Each point is reached from the start by the listed moves, each made once or not at all, plus a little noise. Say if it took an odd or an even number of moves. Then give how often each move was made.

Moves:
(1): [-1.48 -0.26  0.27 -1.89]
(2): [ 3.09 -0.80 -1.18 -0.60]
(3): [ 1.91 -2.02  0.54  1.12]
Start: [-0.12 -1.46  0.41 -0.13]
Points:
[ 0.43 -3.86  0.91 -1.12] -> even (1, 0, 1)
[ 1.66 -2.13 -0.88 -2.99] -> even (1, 1, 0)
[ 3.45 -4.94  0.29 -1.37] -> odd (1, 1, 1)
[ 0.03 -0.96  0.39  0.04] -> even (0, 0, 0)

Moves:
(1): [-0.34  0.50  1.71  0.10 -1.75 -0.15]
(2): [ 0.78 -1.15 -0.73  1.55  0.31  0.16]
(3): [-0.62 -0.73  3.31 -0.92  0.79  1.69]
(4): [-0.91 -0.27  0.28  2.30  0.48 -1.86]
(5): [ 0.53  0.59  0.27  1.44  1.30 -0.05]
(6): [ 1.15 -0.55  1.34 -1.76  1.22  0.73]
Start: [0.00 0.50 0.55 0.57 0.08 0.24]
Points:
[-0.47  0.84  5.82  1.20  0.39  1.66] -> odd (1, 0, 1, 0, 1, 0)
[-0.14 -0.86  4.85  1.30 -0.57  1.96] -> odd (1, 1, 1, 0, 0, 0)
[ 0.23 -1.35  3.14  1.16  1.15  2.12] -> even (0, 1, 1, 0, 0, 0)
[-0.62 -0.26  3.85 -0.40  0.85  1.92] -> odd (0, 0, 1, 0, 0, 0)
[-0.25 -1.09  3.68  5.03  2.96  0.21] -> even (0, 1, 1, 1, 1, 0)
[-1.92 -0.12  5.88  2.12 -0.41 -0.06] -> odd (1, 0, 1, 1, 0, 0)

Moves:
(1): [ 0.80  1.68  1.43 -1.10  0.55  1.44  1.79  0.48  1.13]
(2): [-0.38  1.58 -0.01  1.86  0.35  0.96  0.32 -2.62  1.88]
(3): [-1.13  0.92  1.06 -1.28 -1.77  1.26 -1.42 -0.27 -1.50]
(4): [-0.88 -1.50  0.30  0.72  1.71  1.53 -1.38  0.44 -0.17]
(5): [-1.40  0.30 -1.12  0.17  0.60  0.50  0.28  1.40  0.10]
(6): [ 1.29  0.06 -0.18 -0.75  1.78 -0.09 -0.63 -0.94 -0.82]
(7): [ 0.76 -0.75 -0.69  1.26 -1.04  1.07  0.71 -0.46 -0.94]
(8): [ 0.34 -1.49 -1.64 -2.24 -0.50  0.77  0.52 -0.74  1.16]
(9): [-2.08 -0.35 -0.20 -0.60  0.69  0.43  2.05 -1.74 -1.44]
Start: [ 0.45  1.07  0.72 -0.41  0.11 -0.01 -0.69  0.08  0.23]
Points:
[ 1.28  1.50  0.99 -1.97  1.21  7.00 -0.78 -4.03  1.02] -> odd (1, 1, 1, 1, 0, 1, 1, 1, 0)
[-1.23  3.97  1.92 -0.29  1.72  2.79  3.51 -3.80  1.87] -> odd (1, 1, 0, 0, 0, 0, 0, 0, 1)
[-4.74 -1.05 -0.90 -3.64  0.85  4.47 -0.66 -0.85 -1.62] -> odd (0, 0, 1, 1, 1, 0, 0, 1, 1)
[-3.77  2.83 -0.26  1.04 -1.09  4.26  1.24 -3.58 -1.68] -> odd (0, 1, 1, 0, 1, 0, 1, 0, 1)
[ 0.82 -0.27 -0.79 -0.85  3.44  3.21 -1.81 -3.76  2.33] -> even (0, 1, 0, 1, 0, 1, 0, 1, 0)
[ 0.44  2.15  1.53 -4.98 -1.69  3.47  0.14 -0.41  1.08] -> odd (1, 0, 1, 0, 0, 0, 0, 1, 0)
